Each row is a point. To make a cloud, some directions were put in groups of two or more. Within a group, all points are equally far from the middle, so they leave a hole (a ring in 2 directions, a hollow ball in 3). The other directions are filled evenly. Then the cloud was stretched, turned, moved and blurred a little. How many holes are there, and how many directions does each take, smallest first?

Cloud (14 x 2):
[[ 25  38]
 [ 10  45]
 [-33  14]
 [ 30  33]
 [-22  47]
 [ 46   4]
 [-35  35]
 [-32  38]
 [ 28  35]
 [ 13  44]
 [  6 -16]
 [-21  47]
 [-23  46]
 [ 32 -16]]
Holes: 1 (2)

Cloud (21 x 3):
[[-24 -43  20]
 [ 25 -57  14]
 [-25  36 -18]
 [-19 -28  24]
 [ 34  56 -33]
 [ 56 -12 -24]
 [ 28 -58 -14]
 [-38  -2 -23]
 [  2 -27  28]
 [ 50 -32 -16]
 [-35  11 -30]
 [ 19 -64  11]
 [ 16  12  17]
 [ 25  23  10]
 [ 23 -38  25]
 [ 14 -66  13]
 [ 33 -56  -6]
 [ -2 -72   5]
 [-18 -33  23]
 [ 15  34   6]
 [-18  19 -47]]
Holes: 1 (3)

Cloud:
[[ 38  24  15   9]
 [ 32  23 -47  20]
 [  3 -53 -15 -22]
 [ 32   0 -44 -37]
 [ 12  -3 -25 -67]
 [ 26  36  20 -27]
 [ 10  -3  38 -54]
 [-31 -34 -32 -14]
 [-37  28  20   1]
 [-52   6  24 -32]
 [-33 -17   3 -71]
 [-28  16  20  21]
 [ 28 -15  41 -21]
 [ 44   7   9   9]
 [  1 -34 -28 -51]
 [-41  -4 -46 -14]
 [-26 -31  50 -23]
 [ -2  27   1  38]
 [ 21 -20  44 -27]
 [-37 -14  15 -67]
 [ 44  14  -6  20]
 [ 27  14  32 -35]
 [-23 -43  24  10]
 [-23 -23 -14 -69]
 [ 21  40 -60 -26]
 [ 27 -37  32 -11]
 [-30  -3  23  22]
 [ 10  54 -52 -34]
 [  9  50 -61 -22]
 [ 18  45 -50 -40]
 [ 25  42  18 -16]
 [-23  -1 -43  21]]
Holes: 2 (2, 2)

Cloud, 54 rows:
[[-29  42 -58   4 -34  21]
 [-17   9   4 -48 -46  40]
 [ 34 -38 -20  26  -9 -10]
 [ 36  21  -5 -13 -60  21]
 [-26  -1 -66 -24 -22  10]
 [ 15  48  -2  26   6 -14]
 [-36   5 -34 -32 -10  31]
 [-23 -25 -69  21 -63 -10]
 [-15  20  50 -31  13   9]
 [-45  18  39 -26 -66 -18]
 [-20  52  23  -1 -50  30]
 [-12 -24 -10  -9 -39  57]
 [  9  32 -68  29 -57   8]
 [-19   7 -25  -3 -73 -44]
 [-38   1  30  38 -11  26]
 [ 11 -32 -13 -32 -40 -25]
 [ -4 -40  10  -3  16 -28]
 [-44  -4 -11  34 -43  44]
 [  9 -36 -28  33 -60 -28]
 [-65  23 -21  30 -17 -14]
 [-23 -41  -4  45 -14  22]
 [-62 -20  15 -16 -45  16]
 [ -3  -2 -51 -12 -86  37]
 [ 13  25 -14   5 -81 -26]
 [ 18  -7  24 -44 -44  -4]
 [-28  25 -23 -47  -3  -8]
 [ -3 -32 -69  47 -52   1]
 [  1  57   4   7  -4  21]
 [ 17  -4  20  51  -1  -7]
 [-38  17  51  16 -21  21]
 [-26  16  -3  13 -42 -62]
 [  2  26 -32   0 -69  52]
 [-11 -29  21 -36 -58  16]
 [-11  35  17   3  33 -35]
 [-32  21 -54  47 -14  10]
 [-56 -16 -10  43 -22  16]
 [ 27 -30 -55  -8 -23  -2]
 [ 19 -53 -16  23 -22  -5]
 [  1  -2 -16  -4   0  52]
 [-29   8  13  59 -36  12]
 [-20 -20  30 -42   7  -6]
 [ 27  -3 -20 -37 -20 -22]
 [ -6  18  66   2  10 -20]
 [ 44  23  10   8 -32 -15]
 [-27  22  29 -51   1   8]
 [-33   1  17 -40 -40  42]
 [-16  11  32 -30  32  -5]
 [-32  -5  59 -15  16 -20]
 [-49  -6 -23  50   2  -5]
 [ 23  54  10   3  -9  -5]
 [-33   2 -65  35 -64  30]
 [-41  38  28 -41 -36  20]
 [ -7  -6 -33  50 -83   0]
 [ 38   8  -6  45 -24   9]]
Holes: 1 (6)
